Rows are points. Each copy is the shape, with its points in the same order, turned, moved and blurred by noise. Some copies are also mirrored. Which?

Shape (7 x 3):
[[ -34   -1   -7]
 [  50   37  -35]
 [ -26   12   21]
 [  67   34   33]
 [ -40   34   21]
 [ -28 -121   34]
 [ -15   30   19]]
Copy 1 (7 x 3):
[[ -22   18   40]
 [  13   37  -47]
 [ -49   12   23]
 [ -39   -4  -70]
 [ -63   37   26]
 [ -13 -100   81]
 [ -54   27    7]]
Copy 1 is: mirrored
Copy 2 (7 x 3):
[[  5 -19  20]
 [-93  -4   9]
 [  4   6  34]
 [-66  64  11]
 [  1   2  62]
 [ 85   8 -77]
 [-16  10  49]]
Copy 2 is: only turned
Copy 3 (7 x 3):
[[  18   12   22]
 [   6   33  -71]
 [ -10    0   19]
 [ -41  -18  -72]
 [ -24   17   30]
 [  75 -101   43]
 [ -23   10    5]]
Copy 3 is: mirrored
Copy 4 (7 x 3):
[[ -14   -6  -30]
 [ -15   50   51]
 [ -36  -16  -15]
 [ -57   -7   77]
 [ -58    1  -33]
 [  51 -111  -21]
 [ -51    0   -6]]
Copy 4 is: only turned

Shape (9 x 4):
[[-85  31  80   4]
 [ -8  -7  60 -39]
 [-49  32  62 -31]
 [-44  50  38 -21]
 [ 26 -39 -35  48]
 [ 38 -46  -8  35]
 [  3 -89 -59  -6]
 [  7 -57  -6  17]
 [ 23 -34 -48   1]]
Copy 1 (9 x 4):
[[-26 -68  34 -89]
 [-17  17  64 -54]
 [  3 -21  51 -86]
 [ 22 -22  24 -77]
 [-15  25  -9  64]
 [-35  41   6  51]
 [ 12  20  56  91]
 [-28  13  32  45]
 [ 22  32  15  50]]
Copy 1 is: only turned
Copy 2 (9 x 4):
[[ 24 -24 101  65]
 [  9 -70  14  59]
 [ 11 -55  68  47]
 [ 16 -51  70  13]
 [ 18  30 -56  -6]
 [ 28   9 -63  21]
 [-54  15 -77  13]
 [ -1   6 -52  34]
 [-12  -2 -57 -14]]
Copy 2 is: only turned
Copy 3 (9 x 4):
[[  43   28 -113   15]
 [   0    5  -55  -43]
 [  39   22  -79  -23]
 [  54   29  -53   -7]
 [ -59   11   32   47]
 [ -61  -14   22   25]
 [-104   55   24   -4]
 [ -64   17   -5   14]
 [ -51   29   39    2]]
Copy 3 is: mirrored

Shape (12 x 6):
[[-73  42 -41  15 -57 -19]
 [ 23  23 -16  55  37  22]
 [  6  35  49  53 -41  82]
 [-69  30 -50 -43  -3  48]
 [-13   7 -16 -38   9  31]
 [ -7 -65 -13 -53 -31  55]
 [ 19  18 -14  13 -44 -16]
 [-29 -47  -1 -35   9 -12]
 [-61  21  20  -8  33 -13]
 [-60 -30  24 -26  32  14]
 [-17 -51 -42 -49 -20  11]
 [ 17 -24 -42  20  12 -19]]
Copy 1 (12 x 6):
[[-34  26 -62 -36  69  22]
 [-48  -6  51  31  23 -30]
 [-36 -88 -20  45 -24  -5]
 [-12   6 -51 -71  30 -61]
 [ 17  -1 -10 -36  -5 -42]
 [ 47  15 -59  -2 -44 -56]
 [ 22  10 -12  16  32  16]
 [  7  48 -11 -30 -47 -16]
 [-34  13   7 -56 -18   8]
 [-28  31 -20 -57 -59 -17]
 [ 40  54 -38 -24 -18 -44]
 [ -7  53  23  24  13 -20]]
Copy 1 is: only turned
Copy 2 (12 x 6):
[[ 19 121 -12 -28  12  31]
 [-11  -2 -39 -58 -42  12]
 [ 59  -1 -66 -80  44  66]
 [ 39  71  15 -72  21 -39]
 [ 21  19  14 -31  22 -25]
 [ 88  10   9  16  34 -43]
 [ 16  34  -1 -11 -10  52]
 [ 13  35  -7  30  19 -39]
 [-23  57 -43 -30  29 -23]
 [ 14  32 -41 -11  37 -63]
 [ 56  48  22  22  -2 -45]
 [ -1  24  -9  16 -51  -3]]
Copy 2 is: mirrored
Copy 3 (12 x 6):
[[ 64  67  25  -2  41  30]
 [-69  10  22   2  37   0]
 [-34 -31  29 -69  16  83]
 [ 49 -13  -5  -8 107   0]
 [ 18 -30 -27  -7  52  -9]
 [ 41 -86 -41  32  22  28]
 [ -1  34 -22  -2  -7  33]
 [ 37 -47  -3  26   6 -32]
 [ 26  -5  30 -33  31 -50]
 [ 37 -60  22  -6  28 -38]
 [ 44 -37 -36  55  30   2]
 [-21   7  -5  48  14 -11]]
Copy 3 is: mirrored
Copy 4 (12 x 6):
[[-13  27  73 -17 -60  32]
 [  0  48 -54 -19 -21 -35]
 [ 17 107  21  12  47 -32]
 [  8 -14  76 -30 -37 -59]
 [ 16 -20  23 -23   5 -42]
 [ 10 -31  47 -71  65 -34]
 [ 25  22   2 -26  -3  41]
 [-33 -48  15 -27  22  -8]
 [-39 -15  18  34 -23 -25]
 [-53 -33  23   5  19 -43]
 [ -4 -47  37 -72  19  -8]
 [-11  -5 -34 -59 -13  10]]
Copy 4 is: only turned

Shape (12 x 9):
[[ -70  -21  -17  -70  -43  -14  -21  -10  -35]
 [  53   65  -40   31  -11  -55    2  -14   -2]
 [ -43  -16  -56  -38    0   37    8 -112  -48]
 [  64   59  -24    2  -30   22   19   -4  -41]
 [   6  -18   24   -6  -16    4  -82   31   40]
 [ -51  -16  -42    0   38   22   55  -32  -16]
 [  17  -11   17  -68  -40  -24  -77   28   89]
 [  75   73  -26   12   -6  -36   41  -44  -24]
 [  26  -42   25  -18  -50  -49  -85    6    5]
 [  53   14 -105  -12   11   -5   39  -26  -51]
 [  61   26  -56   40  -61   -8   65  -43  -11]
 [  21  -44   42  -57  -17  -24  -21   -7    8]]
Copy 1 (12 x 9):
[[ 27  34 -55  29  27  21 -40  17  16]
 [ 22 -32  49  13  -2  11  67  70 -71]
 [-24 -58  -3  69  21   9 -70  59  48]
 [-24  -8  61  59  23  35  61  28 -41]
 [ 20  26 -27 -10 -73  10  67  -9  26]
 [-47 -41  11   3  14 -46 -53  25 -13]
 [ 52  39 -18 -50 -73  70  47  -6  23]
 [ 11 -58  78  20  42  26  58  69 -52]
 [ 93  23 -26  24 -47  12  69   5  22]
 [ -4 -67  64  74   1  23 -28  28 -68]
 [  8  -6 118  48   5  -4  11  76 -34]
 [ 64   2   2 -15  -7  17  26 -32  33]]
Copy 1 is: mirrored
Copy 2 (12 x 9):
[[  26   75   34   32   23  -64   14    2    8]
 [ -70  -32  -24   31   -5  -49  -82   40   24]
 [  -8  -27   61   55   77  -65   63   25   40]
 [ -69  -29  -18   59  -48  -38  -22   -2   50]
 [  38    8  -21   22    5   -6  -68  -57  -31]
 [ -42   -1   40  -12   47    7   48   38   20]
 [  67   49  -22   73   13   15 -104  -39   -8]
 [ -77  -54  -43   56   -7  -46  -46   60   56]
 [  50   14  -38   57   -5  -61  -60  -23  -60]
 [-114  -19    8   80   28  -32    5   28   14]
 [ -67  -59   24   67  -42  -30  -34   74   17]
 [  47   25  -54   64    7  -11   -8   10  -18]]
Copy 2 is: mirrored
Copy 3 (12 x 9):
[[  21   84  -38   10    8  -74   -8  -13  -14]
 [  32  -64   23  -44    3  -46   11  -45  -83]
 [  32    2  -63   54  -19  -82  -46  -83   24]
 [  73  -42   -8  -37  -60  -21  -27  -29  -64]
 [  43   23  -22  -56   69   27   20   -1   -7]
 [ -31  -15  -16   24  -42  -57  -15  -30   39]
 [   8   60  -34  -85   83   33   -1  -36  -52]
 [  31  -86   -3  -11  -43  -37  -13  -59 -103]
 [  66   48  -19  -12   69   17   50  -30  -54]
 [  33  -35   12  -19  -84  -67    9 -102  -29]
 [  36  -45   57   13  -48  -17  -49  -72  -69]
 [  18   44  -60    5   19   28   28  -30  -54]]
Copy 3 is: mirrored
Copy 4 (12 x 9):
[[ -16    5 -100   59  -14  -47   26  -62  -21]
 [  -6   14  -36    7  -30   45  -27   66   47]
 [  65   -5  -69   37  -95    8   26  -89   10]
 [  27    8   -1   40    6   26  -27    2   69]
 [ -59   43   14   17  -10  -38   47    9  -42]
 [  42  -14  -51   28  -43   38  -34  -59  -56]
 [ -73    5    3   65  -24  -68   65   48  -40]
 [  33  -26  -25   13  -28   57  -24   50   71]
 [ -28   47  -40    3    3  -53   83   46  -12]
 [  71   28  -55   84  -32   67  -22   15   29]
 [  85    5  -29   19  -31   -1  -59   46   48]
 [   4  -19  -37   30   13  -30   79   14  -34]]
Copy 4 is: only turned

Shape (15 x 11):
[[-32 -40 -75  63  39 -97 -77 105 -39  21 -34]
 [-53 -52 -10  62  39 -23 -37  25  19  -9  28]
 [ 17 -30   4 -27 -14  15  12 -59  44  29 -59]
 [ -9 -98  15 -55  -4  42 -21  18  -6  38 -42]
 [ -9  36  44 -20  18  16  20 -14  38 -88  41]
 [-35  52   0  41  18  68  13  17  11  -7  31]
 [-81 -50 -12   3 -45 -46 -15  62 -30  36   2]
 [-23   8  32  40   2  18  -5 -53 -14 -42 -16]
 [ 35   5  38  28 -10  67  31  -2 -44 -61  -5]
 [ 11  -4  34 -67   8 -20  -1 -61  23  57 -29]
 [ 39 -18  41  57 -15   6  40   6  11 -15  12]
 [-90 -44 -25  59 117 -69 -45   3 -52  17  -7]
 [ 25  32  84   4  14  31   5 -23   5 -13  50]
 [  7 -38  76 -10 -54  44 -31  24  23  26 -92]
 [ 11 -41  68 -48   2  -3  60   3  34  37 -94]]
Copy 1 (15 x 11):
[[-115  -15  -98    7  -54   70   -1   21   80  -29   59]
 [ -22   22  -43  -19  -49   28   44    5   61   24  -19]
 [   1   64   28   20   21  -69  -53   13   28  -24  -22]
 [  40   59    0   60    4   14  -22   22   63  -80  -21]
 [  54   23    4  -44   33    7   16   -7  -61   54   -8]
 [  12   25   15   12   -2    4   43  -85  -12   39   18]
 [ -32    1  -96   73  -18   29    1   -9   34  -31  -41]
 [ -14   20   20  -33   52   -4   10  -34   23   28  -37]
 [  33  -22   54  -38   47   17    7  -62  -10  -32  -14]
 [ -23   90   16   42   41  -60  -16   50  -17  -26  -25]
 [  -6   -1   13  -47  -19  -27   15  -42  -16  -43  -39]
 [-110   28   -9   15  -36   94   48   45   79   46  -13]
 [  23   49   23  -32   41  -21   65  -21  -54  -11  -21]
 [  22   97  -27    0   46  -14  -44  -50   40  -99  -28]
 [  -4   96   25   17   -2   -8  -83    5  -27  -76  -54]]
Copy 1 is: mirrored
Copy 2 (15 x 11):
[[ -30  117  -53   -1   49    0   -8  -38   37   76 -104]
 [  47   47  -49   46  -30   -6  -10  -18   16   26  -45]
 [  13  -19   32   19   43   -2  -49   37  -34  -58   26]
 [  37   22   28   -9   23  -24  -25   59   20  -87  -63]
 [  40  -44  -10    5  -53  -72   38   36  -24   27   55]
 [  67  -54   -5   37  -16   -1   12   61    2   75  -18]
 [  64   73  -51  -28   38   -2    8   31  -37    5  -88]
 [  57   -2  -29   44   22  -12   13   47   11   10   59]
 [  68  -35   29    1   16  -11   68   51   46   13   44]
 [ -14   16   18   -4    5    3  -52   85  -59  -50   30]
 [  55    3   40   16   -4   24   53   -1  -12   12   27]
 [  31  121  -77   22  -17   -5  -79   13   65   66  -16]
 [  32  -14   20   30  -58    2   51   82  -19    8   47]
 [  37   24   61   60   73  -39   29   73  -24  -64  -31]
 [  45   40  105   -8   43  -40  -39   52  -49  -47   15]]
Copy 2 is: only turned

Shape (17 x 12):
[[ -29  -16   -3    0   19    4    6  -23  -78  -22  -11   16]
 [-111   20   16    5  -10    3   -9  -43    9   11   17   13]
 [ -10   21  -57   14  -36  -63  -20  -42  -14   -1   -8 -108]
 [  42  -21   22    6  -11   10   -3  -22    3  -22  -13  -13]
 [ -35   -4  -20  -59  -21   22  -21  -36   -1   17   14   34]
 [  22   24  -46  -79  -17  -55    1   11   21  -12   -3   31]
 [ -39   12   -7  -30  -17  -41  -50   16   16  -17   29   18]
 [  27   18   16   22   79   18   -1  -22  -41    5   35  -22]
 [ -81   -1   29  -17   -7   -1   -4    3    6  -17   -4   18]
 [  33   42  -17   18  -14  -52  -18  -38  -22  -19   46   26]
 [  22   19   22  -13  -38    5  -86    2   22  -13  -10   27]
 [  16  -55   12   14  -19    7  -41  -35    8  -18   -6   10]
 [ -12    7   -7   29   -2   22    9  -29   12  -21    2   -3]
 [ -14  -69   -1   29   79   24    1   91    6  -15   -6   -4]
 [  34   33    3  -14  -16   11    5   -6   10   10  100  -91]
 [  25   28    3   17  -27    7   -7    5   -4   27   44   -8]
 [ -23  -29   22  -25   26  -41    0   -2  -21   82   18   25]]
Copy 1 (17 x 12):
[[ 42  37 -35   6 -28   4  31   4 -26 -23 -38  36]
 [ 19  -3 -29  -8 -36   1  23  91  43  49 -11  56]
 [ 12 -51 -67  20 -67 -97   0  -7  -1   6  68  20]
 [  2 -14 -16   1  31   0  -8 -35   5  -2  -4  -9]
 [-17  44 -10 -34   9   7  15  47  19   1  29  49]
 [-20  27  11  -4  -4  21  29  -3 -38  27  95  15]
 [-37  33  -1  17 -18 -17  28  18   9  67  22  29]
 [ 52 -13  10 -53 -40 -12  45 -51  18  -2 -39  -4]
 [ -4  15 -11  14   0  11  26  69  -3  44 -20  23]
 [  2  -3 -31   3 -52  25  21 -67  32  28  40  35]
 [-49  16  14  15  51 -20  33 -29  43  31  18  47]
 [  3  21 -12   9  36 -12 -35 -19  35   3  -5  14]
 [ 24 -20  -9  21 -12   6  12  10  34  -5   1  10]
 [ 19  21  92  27 -19 -22  10  11 -40  18 -72 -31]
 [-57 -53 -34 -67 -58 -35  27 -28  35  -3  20 -47]
 [-36 -42   3 -22 -33   3  10 -30  21  -1   7  28]
 [ 15  16   8 -76 -30  -4 -23  15 -42  48  -7  61]]
Copy 1 is: only turned
Copy 2 (17 x 12):
[[  -7    7   -9  -49   -6   39   69    3  -39   -4   -4   15]
 [   5   10   44  -10  -10   22  -13  -57  -55  -29  -36  -32]
 [ -24   50   25  -48   38   42  -22  -59    4  112  -27   42]
 [  26   22  -39    9   52  -12   34   -4  -22   36   18   31]
 [  11   50   33  -22   11  -15   17   23  -27   -1   -2  -42]
 [  23    4    0  -63   17  -38    5   28   18   76   22  -64]
 [  45   10    8  -23    3   33  -22   -6    8   24   10  -54]
 [   1  -15  -33  -29   77   40   52   13    7  -12  -59   31]
 [  11    6  -10  -14  -13   15   -7  -31  -54  -19    4  -39]
 [  48  -24   36  -36   42   16   41  -20   42   42   -3    8]
 [  41   18    9   43   57   27    7   12   -4   31   52  -40]
 [  45   36  -19   39   13   13   33    8  -18   27    9   26]
 [ -10    9  -10    8   23   -9   27  -36   -5    4  -10   16]
 [ -25  -23 -121    8  -17   35  -14   55   -2  -19  -17   17]
 [  26   47   -5  -60  111    2  -49  -24   47   -1  -29   41]
 [  12   -7   22  -14   67    5  -15    8   15    3    9   31]
 [  37  -22   15  -36   18   14  -17   61  -66   14  -48   -4]]
Copy 2 is: mirrored
